Every row gives one point. Each copy is the shape, with its points in the same order, turned, moved and blurred by noise. Is it also mirrored, or only turned?

Shape (7 x 2)
[[ -8  20]
 [-37  33]
 [  2 -36]
 [ 14  -6]
 [ 47  26]
 [  8  -3]
 [ -3 -46]]
Copy 1 (7 x 2)
[[-14  20]
 [-44  27]
 [  3 -33]
 [ 11  -3]
 [ 39  34]
 [  5   0]
 [  0 -45]]
Copy 1 is: only turned
Copy 2 (7 x 2)
[[-29  14]
 [-53  -2]
 [ 22 -16]
 [  7  13]
 [  5  60]
 [  2  10]
 [ 29 -26]]
Copy 2 is: only turned
Copy 3 (7 x 2)
[[ -3 -21]
 [-24 -48]
 [-20  34]
 [ 10  10]
 [ 51   0]
 [  3   7]
 [-31  37]]
Copy 3 is: mirrored
Copy 4 (7 x 2)
[[ 10  35]
 [ 43  36]
 [-10 -32]
 [-17   3]
 [-31  46]
 [  1   1]
 [-11 -38]]
Copy 4 is: mirrored

Shape (8 x 3)
[[-30  42 -11]
 [  5  -8 -17]
 [  4 -16 -31]
 [-23   2  28]
 [  7   6 -23]
 [  3 -27 -11]
 [  8  21 -15]
 [ -4  29   6]]
Copy 1 (8 x 3)
[[-10  31 -47]
 [ 14  -4  -2]
 [ 27 -13  -7]
 [-39   2  -8]
 [ 20  10  -9]
 [ 11 -23   4]
 [ 13  24  -9]
 [-13  29 -13]]
Copy 1 is: only turned
Copy 2 (8 x 3)
[[-46  42  -4]
 [  9  19 -17]
 [ 18  28 -24]
 [-16  10  32]
 [ -4  20 -25]
 [ 25  16  -5]
 [-20  16 -24]
 [-35  11  -5]]
Copy 2 is: mirrored
Copy 3 (8 x 3)
[[-60  -8  11]
 [-10 -26 -20]
 [-12 -40 -28]
 [ -8  -8  32]
 [-23 -17 -25]
 [  6 -37 -13]
 [-29  -4 -21]
 [-30   8   3]]
Copy 3 is: only turned
Copy 4 (8 x 3)
[[-27   4  48]
 [ 17 -12   6]
 [ 27 -24  11]
 [-32  -4  -9]
 [ 20  -4  19]
 [ 16 -25 -11]
 [ 10  11  24]
 [-14  18  18]]
Copy 4 is: mirrored

Shape (7 x 4)
[[  1  23  29   7]
 [ -7 -22   1 -45]
 [-28 -39 -20 -27]
 [  6 -39  -1 -28]
 [  1  42  -8 -17]
 [ 15   7  -1  33]
 [  1  -5  -1  36]]
Copy 1 (7 x 4)
[[ 28  -7  10  32]
 [  6 -21  11 -42]
 [-34 -15  -4 -35]
 [  6 -26 -15 -37]
 [ 28  28  23   3]
 [ 18  10 -32  32]
 [ -3   1 -29  33]]
Copy 1 is: only turned
Copy 2 (7 x 4)
[[-15  10  33  12]
 [-23 -45 -14 -15]
 [-46 -49 -30  19]
 [-12 -60  -5  11]
 [ -4  28  -6 -14]
 [  7   7   6  42]
 [  0  -1  -1  49]]
Copy 2 is: only turned

Shape (7 x 4)
[[ 16  16  -6   8]
 [ 10 -50  12  27]
 [ 17   0 -18 -27]
 [-18  39 -37  21]
 [ -5 -35 -12 -13]
 [ 49  -9 -11  39]
 [-45  12  22 -24]]
Copy 1 (7 x 4)
[[-11  19   8 -12]
 [ 28 -38  21  -2]
 [ -3  23 -17  18]
 [-26  23 -27 -49]
 [ 11 -20 -23  14]
 [ 33  20  32 -23]
 [-60 -24 -20  11]]
Copy 1 is: mirrored
Copy 2 (7 x 4)
[[  8  22 -16 -10]
 [ 36 -33  12  12]
 [-13  -3 -41  -7]
 [  2  59 -26  26]
 [ -3 -26 -19  23]
 [ 57   5 -20 -19]
 [-50  11  17  19]]
Copy 2 is: only turned

Shape (12 x 6)
[[-10 -25  21  -6  58  -8]
 [ 10 -22  14  -5  36 -14]
 [  3  36  25  -9 -35 -36]
 [ 21  19   1  10  -3   2]
 [ 10   8   9  18  -3 -49]
 [-13 -23 -15 -14 -11   1]
 [-15  -6 -14  17  -5  19]
 [-13 -26 -24  35  -9  20]
 [-27  -9 -15  -1 -14  -4]
 [  6  33 -15 -17 -16 -29]
 [-27  10 -20  -9 -15  -8]
 [ -6   9   3 -25 -21 -29]]
Copy 1 (12 x 6)
[[ 23 -36 -41 -16  34 -18]
 [ 21 -14 -26  -3  19 -24]
 [ -3  32  40  15  35 -19]
 [ 20   2  10  21   5  18]
 [  2  21  -2  35  30 -15]
 [-19  -8  -2 -19 -14  -2]
 [-13 -19   0   2  -3  27]
 [-30 -27 -10  16 -16  32]
 [-24   0  -3 -11   5  13]
 [  5  47  17   1  15   5]
 [-24  15   8 -11  15  19]
 [ -4  32  16 -11  18 -16]]
Copy 1 is: only turned
Copy 2 (12 x 6)
[[-31 -34  -2 -30  44  -4]
 [-16 -16   6 -38  25  -3]
 [ 49  16  22  17  20 -23]
 [ 19  18 -11 -13  11   7]
 [  1  21  17  -4  15 -41]
 [  9 -27 -18  -4 -15  -5]
 [-12  -7 -28  10 -10   8]
 [-27   2 -35   6 -29  11]
 [  1 -23 -27  14 -10 -12]
 [ 49  11  -8  -7   8 -25]
 [ 27 -15 -31  12   3 -14]
 [ 40 -17   5   2   4 -26]]
Copy 2 is: mirrored
Copy 3 (12 x 6)
[[  2  -7  16   7  54   0]
 [ -4 -23   6   7  33  13]
 [-22 -19  -1 -60 -30  20]
 [ -4  -1  -8  -7 -18  36]
 [-42 -20  -9 -31   7  29]
 [ -6  -8 -23   0  -8 -21]
 [ -8  26 -14   6 -14  -1]
 [-24  30 -23  28 -14  -3]
 [-14  12 -24 -15  -9 -16]
 [ -3 -18 -31 -47 -16  20]
 [ -5  11 -32 -29 -13 -11]
 [-12 -24 -15 -41 -13  -6]]
Copy 3 is: mirrored

Shape (10 x 6)
[[-46 -42   0 -14  -4   3]
 [ -2 -40 -17  -9 -21 -24]
 [ -3  13  -5 -10  38  25]
 [ 28   5   8 -10 -14  37]
 [ -9   5  18 -13  -7 -11]
 [ 27 -20  -6   7 -15  49]
 [ 20  25  12  17 -29  40]
 [ -3 -24  20  -5  -1  -7]
 [-29  18   5 -20  15  21]
 [-16  13  11 -47  27  13]]
Copy 1 (10 x 6)
[[-30 -38 -30   1  -5  19]
 [  6 -35 -29  -2 -13 -31]
 [ -6   3  20  39  13  21]
 [ 44  -3   5  11  14  25]
 [  2  -2  -5 -16  21   7]
 [ 50 -13 -15  28  -8  35]
 [ 48  23   0  -3  -3  38]
 [  2 -13 -27   2  24   2]
 [-22  -7  20   2  14  30]
 [-15 -23  31   8  37  14]]
Copy 1 is: mirrored
Copy 2 (10 x 6)
[[-22 -29 -37 -13 -30  12]
 [-15 -21   6  -4 -38 -22]
 [-30   5  -1 -17  34  27]
 [  9 -16  35  -6  16  33]
 [ 12 -12 -11 -19   9  -5]
 [ -6 -20  38  17  -3  44]
 [ 35   4  27  10  14  40]
 [ -5 -31 -10  -1   3  -7]
 [ -8   2 -22 -32  18  30]
 [-18 -14 -11 -52  29  18]]
Copy 2 is: mirrored
Copy 3 (10 x 6)
[[-37 -37  18  -6 -22  39]
 [-31  -2 -12   0 -42  24]
 [ -5  -7   2   3  39   0]
 [ 33  18  14  -1   4  15]
 [-17  16  32  -2  -3   9]
 [ 46  -5  -1  12  -7  31]
 [ 43  17  35  25  -7   3]
 [-25   9  15   6  -9  36]
 [-14 -16  30 -13  27  -2]
 [-25   2  19 -36  30   5]]
Copy 3 is: mirrored
Copy 4 (10 x 6)
[[-44  15 -28   5   8 -31]
 [  5  34 -18  22  14 -37]
 [ -6 -36  -5  -9   7  15]
 [  3  -1  43  -8  21   2]
 [ -1  16  -2 -22 -10 -13]
 [-10  -5  46  23  29  -9]
 [ -3   9  60   2  -7  16]
 [ -5   6   0  -7  -2 -37]
 [-25  -9  -9 -23  -1  18]
 [-11 -14 -19 -43  18   8]]
Copy 4 is: mirrored

Shape (13 x 8)
[[-12  57  -6  30  34  12 -11  -6]
 [  3  10 -11   9  -4   9   3  -8]
 [-22  -6  -5  -9  24 -11   4  15]
 [-37   1   2   3  -3 -25  11 -15]
 [-20 -12 -10  13   0   0   3   3]
 [ 32  10  31 -16  11 -29  27  -2]
 [  0 -25  -6 -23  36  24  19   5]
 [-51  24  10 -16  20   4   4  -1]
 [-21   6  -7 -15 -15 -13 -39  24]
 [  3   7  34  13 -14  20   5  21]
 [-18   5  -8 -18 -21  39  -8 -10]
 [ -7  35 -27 -11   9   1 -11 -22]
 [-19 -27   0  15  31 -23   5 -29]]
Copy 1 (13 x 8)
[[-23 -20  37  22  13   2  -8  41]
 [ 15  -7   1  17 -12  -1   4  14]
 [-15  -2 -12  -4   4 -29  -9   1]
 [-16   7   5  25 -19 -34   2 -15]
 [  8  -5  -7   8  -3 -29  12   1]
 [ 10  23   9 -10 -30 -12 -53   2]
 [  3 -35 -38 -22 -16 -20 -16   8]
 [-43 -15  11  -6 -13 -20   9  -6]
 [ -3  11  -1   3  28   2   9 -32]
 [ 29   2  29 -29 -10 -11   5  -1]
 [  8 -24   0   1 -17  16  27 -15]
 [-18 -13   1  35  -5  21  -8   5]
 [  2 -24 -11  31 -12 -55 -22  -8]]
Copy 1 is: mirrored
Copy 2 (13 x 8)
[[-33  32  19  32 -23   1 -21 -37]
 [ -5   7 -10  -5   0   8  -4 -20]
 [-12  -4  27   5  16  -9  18   3]
 [ -4 -11   9   1   3 -18  36 -32]
 [-10  -1   0   5  13   8  25 -12]
 [ 26 -40  28 -11  -7 -11 -27 -13]
 [ 11  16  38 -18  15  22   9  14]
 [-12  18  30   8 -23 -23  34  -9]
 [-45 -12 -13  -6  -1 -25  14  15]
 [ 10 -15 -10  13 -31  17   0  11]
 [ -8  27 -17 -28 -21   6  20   2]
 [-27  26   4 -18  -4 -19  -9 -32]
 [-13 -21  33  -9  20  18  25 -41]]
Copy 2 is: only turned
Copy 3 (13 x 8)
[[ -8  45  11  23  60  -6  32  34]
 [-11  13  -5   7  23   1   0  11]
 [  2   5  32   8   2 -20  23  18]
 [-29   6  11  33  -3 -30  16   7]
 [-26  -2  22   6   9  -7  11   8]
 [ 36   6  -6  23  14 -28  16 -36]
 [ 11  13  14 -30 -15  -4  32   6]
 [-17  41  26  31  -7 -13  37  22]
 [ -4  15  51  30  10  -9 -28  24]
 [ -8  24  24  16  25  22   5 -29]
 [-22  36   4   1 -13  19 -15  16]
 [ -3  28  -8  16  20 -17  -4  43]
 [-29   1  13  -9  11 -51  26   2]]
Copy 3 is: only turned

Shape (14 x 8)
[[ -3  13   3 -27 -23  15  15  16]
 [ 19   3   8   6  22   7  11  24]
 [  5   5  -3   9  42  -8  30   6]
 [ 24  22  -9  14 -24  16  -3  -4]
 [ -5 -14  33 -20  -6 -28  17  15]
 [ 23 -12  14 -36 -14 -19 -12   4]
 [ -8  39 -33  11 -15  15  -8  22]
 [ 15  11   1  42 -45  -1 -12 -37]
 [-29  17  10  25 -12  -9  18 -21]
 [  9  -4   3 -30   5 -10 -17 -32]
 [-14 -17  11  11 -20  11   2  -3]
 [  3  45   2  12  -1  24 -17  -3]
 [ -3  -4  -5  13  19   5 -20 -24]
 [-10 -13   6 -25   3  30 -24  17]]
Copy 1 (14 x 8)
[[ 17   6 -10 -32  -8 -13  23  -3]
 [ -3  25   5 -15  26   6  -9   9]
 [-12  13  26 -11  40 -19  -7  21]
 [-18  16  -8  -5  -9  -1  16 -31]
 [ 40  14  33 -26   2  -3  -1   4]
 [ 18   9  19 -39 -25   8 -24 -10]
 [-15  20 -29   7 -19 -22  22  12]
 [-16   7  17  28 -24  -1  17 -60]
 [  4  -7  29  21   3 -20  34  -5]
 [ -7 -21  28 -29 -22   5 -21  -3]
 [ 25 -10   2  11   1   0   4 -20]
 [-34   8  -7   0 -15  14  34   5]
 [-17 -15  14  16  -3   4 -15   2]
 [ 19 -15 -23 -17  -5  20 -11  18]]
Copy 1 is: only turned
Copy 2 (14 x 8)
[[ 19   8  -5   1   1   0  32  24]
 [  6   6  -5  19  13  20   6 -21]
 [-16  10  -9   9  38  12 -13 -15]
 [ 38  -1  -7  29  -1 -19  -1   6]
 [-35   7  -9  -5 -17  -1  25   1]
 [  0 -25 -17 -14 -30  -3  17  -2]
 [ 39   7  -5  36   9  17  -9  41]
 [ 26   3   5  38 -25 -56 -26  11]
 [-11  37   4  16   2 -30 -20  23]
 [  9 -17  -7 -32 -13 -12 -19   1]
 [  2  10  29  12 -12 -16   4   9]
 [ 46  28  -9  16  -4   4 -18   9]
 [ 12   2  17  -2  -2  -4 -39  -5]
 [ 23  -1  29 -15 -15  25  12   6]]
Copy 2 is: mirrored
Copy 3 (14 x 8)
[[  0  -4  19 -16   2  13   8 -32]
 [ 10   0   7   0  28  14  21  15]
 [-11  12 -20   8  29   5  31  18]
 [ 20   5   6   2 -30  25   3   2]
 [-24  14  30   2  37  -7 -15 -17]
 [ 15  -3  25  29  19   7 -19 -31]
 [ 17  -7 -25 -32 -17  40   4  -9]
 [  0  15   1  22 -57  18 -29  13]
 [-29  24 -15 -11 -21  -7 -10   7]
 [ 10  -7  -5  34   0 -22  -9 -27]
 [-24 -13  19   1 -13   3  -8   2]
 [ 35   3 -13 -22 -24   1   6   6]
 [  3 -17 -22  20 -10 -11  -4  15]
 [ 11 -45  14 -11  11  -7   2 -16]]
Copy 3 is: mirrored

Shape (14 x 9)
[[ 23   1  -6  12 -10  12  -1  -8 -23]
 [-26   4  21  16 -19   2  -1   9  29]
 [ -6   8  -5  16 -16  -9   0  -9 -31]
 [  2  30  10  12  -3  -5 -17   3  15]
 [ -6  -7  12  -3  -2 -12  -2  -9  26]
 [ -5  10  30   3  -4   6   9  -3  15]
 [ -1 -14  21  16 -16   0   1   8  35]
 [-10   5  11  11  20  19   0   5  -2]
 [ 12   3 -39   0 -19  13  -4  -3 -20]
 [ 21  17 -29  26 -31 -21  15  10  -8]
 [ -3  11  11  -1 -26   7  12  -4  29]
 [ -3   3  29  -5  -6  11 -18  12   2]
 [  0   7  15   1  -9   7 -16   3  16]
 [ 12  10 -26   0 -11 -11  13  17 -39]]
Copy 1 (14 x 9)
[[ 33 -15   5   5   7 -10  -4 -18 -25]
 [  6   9  24  15 -10  -3   1  31  18]
 [ 14 -11  17   8   7 -11 -26   0 -33]
 [ 24  18  -2  30   9  -7  -4  20  -5]
 [  8  25  13   4   2  -9 -10   2  19]
 [ 11  14  22  10  16   5  11   9   8]
 [ 17  11  27  14 -13 -12   9   6  27]
 [  1 -11  -4  16  13  14   0   1   6]
 [ 25 -19 -15 -14  -3 -29 -11  -5 -29]
 [ 26 -12  14  18   6 -60  -9   5 -27]
 [ 19  15  20  -4   7 -17  15  22   8]
 [  9  15   6  17  -9  16  12   3  -7]
 [ 21  16   2  13  -6   2   5   9   4]
 [ -2 -17  -1   8   8 -36  -6 -15 -47]]
Copy 1 is: mirrored
Copy 2 (14 x 9)
[[  8  17  19 -12 -19   9  -5   1   3]
 [ -6 -15 -25  34  -4   3 -26   5   5]
 [  7  33  -7   3 -19   4   4   7 -12]
 [ -1   5   3  35   4  -4   3  -2  21]
 [ -8 -18  -7  19   6  -3 -13 -16 -11]
 [-21  -6  -5  24 -11   9 -16 -13   4]
 [ -8 -25 -12  21  -5 -12 -36  -1   4]
 [ -7 -15  14  21 -15  26   1  10  -4]
 [ 22  16   1 -28  -1   7  11   9  11]
 [  8  18 -17 -14 -25 -30  16   8  23]
 [-12 -10 -24  12   0   3 -19 -17  20]
 [-17   5  11  25  10  15 -24   9   4]
 [ -3  -1   4  21   8   8 -17  -2  11]
 [ -8  27  -1 -26 -14  -2  27  23  -2]]
Copy 2 is: only turned
Copy 3 (14 x 9)
[[  8   6 -17  -1 -15  -5   1  16 -31]
 [-10 -15  50   7  -3  14 -11  -8 -12]
 [ 25  -6  -4  -9 -12  20  15   7 -20]
 [ -6  19  32  10   0  12   5  21  -8]
 [ -5   3  25   9  -9   0 -11  -9  13]
 [  6   5  33   1  13  -2 -19  -5 -10]
 [-10  -9  40   7 -19  -6 -25  -3  -6]
 [ -5  -9  10  11  22   8 -11  17 -10]
 [-18   0 -24 -18 -21   5  19  12 -27]
 [  5  -2  11 -22 -34 -12  33  22 -25]
 [-13  10  37  -4  -3  -7  -6 -17 -15]
 [ -5   8  21  -3   5  19 -30  13  -8]
 [-13  14  24   7  -1  12 -15   7 -12]
 [ 14  -6 -14 -41 -13   1  23  27 -12]]
Copy 3 is: mirrored
Copy 4 (14 x 9)
[[ 17 -10  18  -1  14  -7  -7 -11  -9]
 [-22 -11  -4  22 -21 -12   3   3  35]
 [  9  15  13  22   0 -18 -12  -5 -10]
 [-17 -15  -3  -4   1 -28  -9  19   9]
 [-14   3 -24  -1  -1  -6  11  -3  23]
 [ -1  -8  -2   6  -6 -14  18  14  30]
 [ -8 -19 -12  12  -7  -5   4  -9  46]
 [-15  -3  21   4   9  10   8  17  11]
 [  8 -19   8  10   3   2 -11 -21 -35]
 [ 15 -22 -16  35  11 -24 -26  -7 -17]
 [ -5 -26 -11   8 -15 -15  18  -4  19]
 [ -3  -5  13 -18 -20  -1  -5  10  26]
 [-14 -13   4  -8 -12  -8  -3   2  21]
 [ 34   2   3  22   4   1 -19   8 -31]]
Copy 4 is: mirrored

Shape (15 x 9)
[[ 31 -19 -20  -2  -2  -7  12  17  12]
 [ 11  -2  -4  -1   3  -3  10  -4  24]
 [-20  18  29  -2  -6   2 -12   0 -13]
 [  8   5 -17  -8  -3 -20  32  18 -31]
 [-13  -6  -5   7 -14   1  15  -2  -3]
 [  2  21   4  -9  -1 -31   8   0  -9]
 [-15 -17  -3 -13   0   2  -3  -2 -21]
 [  2  33  -5  21  10 -26  -8   9  10]
 [-16 -18 -17   0  -1  13 -14  22 -19]
 [ -8  12   5  13 -14 -15 -15 -10  10]
 [ -7 -24 -10   3  -1  -8   4 -10  37]
 [-11  14 -26   6  -5  18   7  -4  26]
 [-15 -36  -4 -27 -14   3   5  16   4]
 [-11  15  18  11  12  10   6  13   6]
 [-17  23  -3  13  -6  11  17   8   6]]
Copy 1 (15 x 9)
[[-30   6  17 -22  31   3 -19 -21  15]
 [ -8   3   7  -3   9   4 -16 -16  29]
 [ 22 -15   4  19   7   4   9  18   0]
 [-37 -38   3 -10  27  16   6  -6  -2]
 [-13  -4  -7  -3  12  22  -6  11  13]
 [ -1 -41   8   6  16   7  -9 -10  10]
 [ -8   0  -9  10  16  22   0  -3 -16]
 [  8 -36  12 -18  -6 -13 -21  -1  12]
 [-13  12   5 -10  10  17  -5  12 -30]
 [ 22 -13   1  -3   7  10 -22   7  16]
 [-12  17  -4   4   4  13 -40 -11  25]
 [ -6   7   9 -18 -21  24  -9  -1  26]
 [-24  19  12  20  27  31 -17   1  -5]
 [ -5  -6  10   8  -6 -13   6  15  12]
 [ -9 -12   7  -7 -12  12   6  18  22]]
Copy 1 is: only turned
Copy 2 (15 x 9)
[[ 21 -19  -3  26 -28  14 -12 -25  -2]
 [ 20 -12 -11  12  -2   2  -1 -16  -8]
 [ -8   1  27  -2  11 -15  16  18  -6]
 [ -7  14  13  56 -14  11 -20  -6   4]
 [-12 -11  -4  22   1 -10  -5 -14   6]
 [ 17  15   9  31   0  -8   0  10  -6]
 [-25   0   0   9 -18   3   9   5  -3]
 [ 33  26  11   1   2 -14  -7 -17   3]
 [-28   2  12   1 -31   1   5 -20   4]
 [ 16   5   0   3   5 -31   9   0   3]
 [ 13 -17 -32   6  -7 -18  -2 -22 -17]
 [  6  -4  -8  13  16  -2  17 -44   6]
 [-26 -22  -1  22 -28  -6  10 -14 -27]
 [  3  -4  21  -5  17   1  -7 -10 -12]
 [ -2  -5  18  12  24 -10   4 -26   4]]
Copy 2 is: mirrored
Copy 3 (15 x 9)
[[-32 -22 -16  -1  31   9 -15   4  11]
 [ -2  -8  -7  -8  16  21 -13  16  -1]
 [ 20  13  13  15   7 -23   5  16  -5]
 [ -4 -13   1   8  60 -10   2 -19   6]
 [  0 -11  -2  -2  21  -8   1   1 -19]
 [  7  14   4  12  41   6   8   7   5]
 [ -3   3   7  18  16 -16 -14 -18 -12]
 [ 10  19   0 -15  17  11  24   5  25]
 [-13 -15   0  12  -1 -23  -7 -26   1]
 [  4  20 -11  -4   9  -1  13  19 -10]
 [-21  -6  -2 -19  -2  24 -13  10 -21]
 [ 11 -18 -18  -5  -2  22   7  -3 -15]
 [-32 -20  16  21  10  -5 -15  -3 -23]
 [ 21  -7  17  -6   9 -10  -4  12  15]
 [ 24 -20   2  -6  15   0   8   5  -4]]
Copy 3 is: only turned
Copy 4 (15 x 9)
[[ 12  26  12  20 -30   4  -6 -27   7]
 [-13  12  -6   9 -16   1 -11 -22  -5]
 [-19  -8   4  -8  35  -2   0  10   5]
 [ 43  20  10  -5   2  -7  -9   2 -14]
 [ -2   8   3 -21  -6   8  -2  -2  -1]
 [ 10  13  -9  16  17   1 -15   8 -11]
 [  2  -4   8  -6  -7 -10  19  16   0]
 [  5  17 -30  15  30  13  -5 -19   4]
 [  5  10  11  -9  -6  -9  35  -1  24]
 [-18  12 -20   3  10  15  -7   3  15]
 [-26  17 -15   5 -33  15   8 -16  -8]
 [-14  22 -25 -24 -10  -9  -2 -26   7]
 [-17  20  28  -5 -24 -12  18   7  -7]
 [-14  -3   1  -8  24   0   5 -24  -6]
 [ -8  12  -7 -27  15  -2  -5 -22  -3]]
Copy 4 is: only turned
